Rows are points. Examples show where two turns around zero, p and q, send a point. Where does a point land after both, in the order given? Backwards means that the second turn is done in reverse. Each puzzle has new turns, and all numbers are rounded.

Turn p:
18; 18 -> 19; 17
5; 9 -> 6; 9
-19; -48 -> -22; -47
-4; 21 -> -3; 21
Turn q:
-15; 1 -> -12; -9
8; -18 -> 18; -8
28; 39 -> -6; 48
-21; -23 -> 0; -31
Where do these land?
p, then q backwards: 19; 5 -> 17; -10
q, then p: -40; 24 -> -46; -6
q, then p: 7; 3 -> 4; 7
p, then q backwards: 14; -32 -> -14; -32

Turn p:
-8; 10; -14; 9 -> -9; 11; -14; 6
5; 19; 14; 35 -> -8; 32; 19; 18
-24; -6; 33; -26 -> -23; -32; 24; -17
22; 24; -10; 13 -> 9; 35; -4; -4
5; -48; -23; -31 -> 32; -47; -24; -2
Turn q:
-31; -20; 36; -5 -> -20; -43; 22; 1
-20; -5; 12; 24 -> -8; -17; 5; 27
-26; -26; -21; -16 -> -13; -25; -32; -14
40; 6; -29; 8 -> 35; 32; -17; -2
27; 39; -18; 6 -> 7; 50; 0; 5
9; 6; 21; -16 -> -1; 2; 24; -16
Where do these land?
q, then p: 15; -17; 33; -24 -> 15; -28; 28; -21
q, then p backwards: -23; 3; -7; -25 -> -24; 18; -2; -18
q, then p backwards: 2; 15; -9; -10 -> 1; 20; -3; 2
p, then q backwards: 46; 9; -8; 23 -> 47; 17; -11; 15
q, then p: 1; -32; -23; 32 -> 36; 13; -21; 27
q, then p: -42; 22; 16; 5 -> -39; -14; 6; 28

Turn p:
-17; 2; -9; -19; -8; 7 -> -21; -5; -14; -12; -7; -4
23; 17; -4; 22; -22; 19 -> 6; 0; -9; 28; -3; 36
-8; -1; 20; -36; -8; -7 -> -16; -3; 11; -17; -32; -12
-31; -12; 20; -17; -16; -2 -> -26; -23; 8; -2; -16; -23
17; 8; -1; 17; -4; -3 -> 15; 7; -1; 16; 1; 11
19; -18; -30; 26; 15; 3 -> 32; -4; -13; -3; 33; 12
-11; 2; -5; 4; 20; 6 -> -8; 8; 3; -7; 20; -4
-7; -11; 10; -15; 25; 5 -> -7; 1; 19; -25; 8; -7
15; 14; -2; 20; -2; -28 -> 25; 18; -4; 23; -3; -8
Turn q:
11; -8; 6; -11; 28; -4 -> 16; -20; -3; -15; 12; -11
-40; -12; 6; 5; -7; 0 -> -39; 4; 13; 1; 13; 0
19; 4; -6; -21; 11; 20 -> 20; -7; -22; -13; 5; 16
18; -7; -8; 18; -5; 1 -> 13; -8; 8; 18; -11; 6
-48; 20; -12; 10; -12; -9 -> -37; 32; -3; 19; 16; -12
14; 9; 15; 19; -14; 0 -> 13; 15; 20; 3; -16; 4
25; -6; -1; -21; -1; -7 -> 14; -15; -15; -13; -19; -3
Where do these land?
p, then q: 23; -29; -21; -5; -9; -16 -> 17; -27; -19; 2; -27; 9
q, then p: 4; -8; 13; 10; 12; -32 -> 19; -4; 13; 6; -18; -25
p, then q backwards: -23; 7; -2; 25; 17; 8 -> -31; 5; -9; 13; 18; 2
p, then q backwards: -7; 25; -20; -10; -5; 10 -> -16; 13; -13; -19; -17; 8
p, then q: -23; -13; 11; -3; -6; 17 -> -26; -15; 11; -6; 10; -4
p, then q backwards: 10; 6; -6; -12; -37; 21 -> 11; -20; -20; -15; -28; 14
q, then p backwards: 15; -7; 15; -8; 9; -22 -> -3; -23; 6; -15; 0; -19
q, then p backwards: 0; 19; 12; 3; 18; 13 -> 11; -2; -10; 8; 27; -3

Turn p:
5; -10; -3; 10; -15; -1; 5; -11; -8 -> -1; -2; -14; 16; 9; 5; 6; -8; 2
18; -15; 3; -16; -3; 3; 1; 11; 14 -> 8; -26; -1; -16; 7; -1; 8; 0; -7
15; -1; 13; 15; 5; -4; 6; -9; -14 -> 2; 9; -3; 4; 17; -8; 6; -11; 18
-12; 6; 0; 0; -2; 0; -18; 8; -8 -> 3; 3; 12; 13; -12; -7; 0; 9; -3
-4; 2; 6; -6; 5; 11; 9; 17; 12 -> -13; -10; 6; -17; -4; 0; 1; 11; 2
4; 15; -16; 18; -15; -8; 4; -2; 5 -> 6; 13; -21; 8; 3; 11; -2; 17; 3
4; -9; 0; 0; 2; 11; 0; -14; 8 -> 2; -8; 1; -2; 1; 14; -2; -13; 6
-2; 4; 4; -17; 1; -5; -5; -15; -12 -> 6; 12; 7; 1; -5; -3; 8; -17; -12
-14; 12; -12; -15; 20; -4; -3; 12; -10 -> -5; 14; 19; -7; -3; -9; -14; 8; -20
-14; -4; 4; 13; 1; -4; -1; 1; 12 -> -6; -4; -8; 3; -13; -2; -12; 2; 11
Turn q:
7; -29; -2; -8; 7; -8; 5; 10; -5 -> 6; -15; 7; -7; -14; -17; -16; 5; 10
-7; 4; 3; 27; -6; 7; 9; -5; -1 -> -8; -5; -11; 11; 15; -5; 10; -17; 4
-4; 0; -7; -8; 12; 2; 4; 12; 2 -> 5; -11; 7; -2; 3; 9; -6; 10; 4
5; 2; -3; -10; 1; 5; 7; -18; -4 -> 6; 0; 5; 0; -8; -3; 19; 4; -7
1; 4; 14; -10; 5; 0; -1; 7; 4 -> -4; 2; 14; 0; -2; 7; -9; -1; -7
6; -14; -1; -11; 4; 1; -48; -6; -8 -> 11; 14; -18; -20; -36; 15; -13; -8; 0
5; 11; 1; 14; -11; -8; 8; 1; 12 -> -4; 14; 0; 6; 20; -9; 1; -3; 3
-6; 3; -2; 13; -6; -6; -4; 8; -7 -> -5; -1; -15; 2; 8; -2; -8; -3; -2
-3; 8; 1; -5; -6; 5; 4; 7; -9 -> -4; -3; -2; 12; 0; 4; -2; 7; -8
8; 2; -2; 1; 2; 4; 6; 10; 5 -> 6; 0; 7; 9; 6; 1; -5; 2; 5
-6; 8; -2; 6; 5; -5; 2; -38; -6 -> 2; 1; -7; -16; 2; -5; 33; -10; -14
-7; -1; 0; -8; -7; 2; 8; 11; 16 -> -12; 2; 11; 4; 5; 4; -4; 11; 11
Where do these land?
p, then q: 14; 12; 12; 11; 2; 3; -7; -2; -6 -> 5; 9; 20; 2; 14; 0; -1; -3; 3
q, then p: -6; 18; 4; 13; 3; 6; -12; 9; -23 -> 1; 5; 13; 22; 16; 15; -11; -4; -2
p, then q: -4; -6; 0; -17; -6; 5; 2; -16; 2 -> -2; -5; -4; 7; -11; -6; 20; -1; -5
q, then p: 4; 5; 9; 11; -6; 10; 1; 14; -19 -> 6; 3; -1; 24; 7; 4; -12; -2; 10
p, then q: -4; -4; -9; -4; 9; 11; 10; -11; 3 -> -4; -3; -2; -1; -12; 15; 11; -5; -3
p, then q: 9; -1; -8; -3; 1; -7; -10; 15; 6 -> 11; -1; 1; 1; -7; -6; -19; 2; 0
p, then q backwards: 4; 4; -6; 18; -12; 7; -14; 1; 11 -> 2; -1; -20; -7; 1; 17; -2; 12; -1
p, then q: -13; -26; 1; -10; 12; -15; 5; 1; 8 -> -4; 3; -18; -23; -20; -9; 3; 3; -3
p, then q: -4; 7; 7; -15; -1; -6; 16; -4; 15 -> -5; 0; 0; 1; -10; 1; 11; 25; -6
p, then q backwards: -1; -9; -10; -3; -2; -15; 8; -7; 3 -> -1; 5; 3; 12; -2; -7; -10; 3; -15
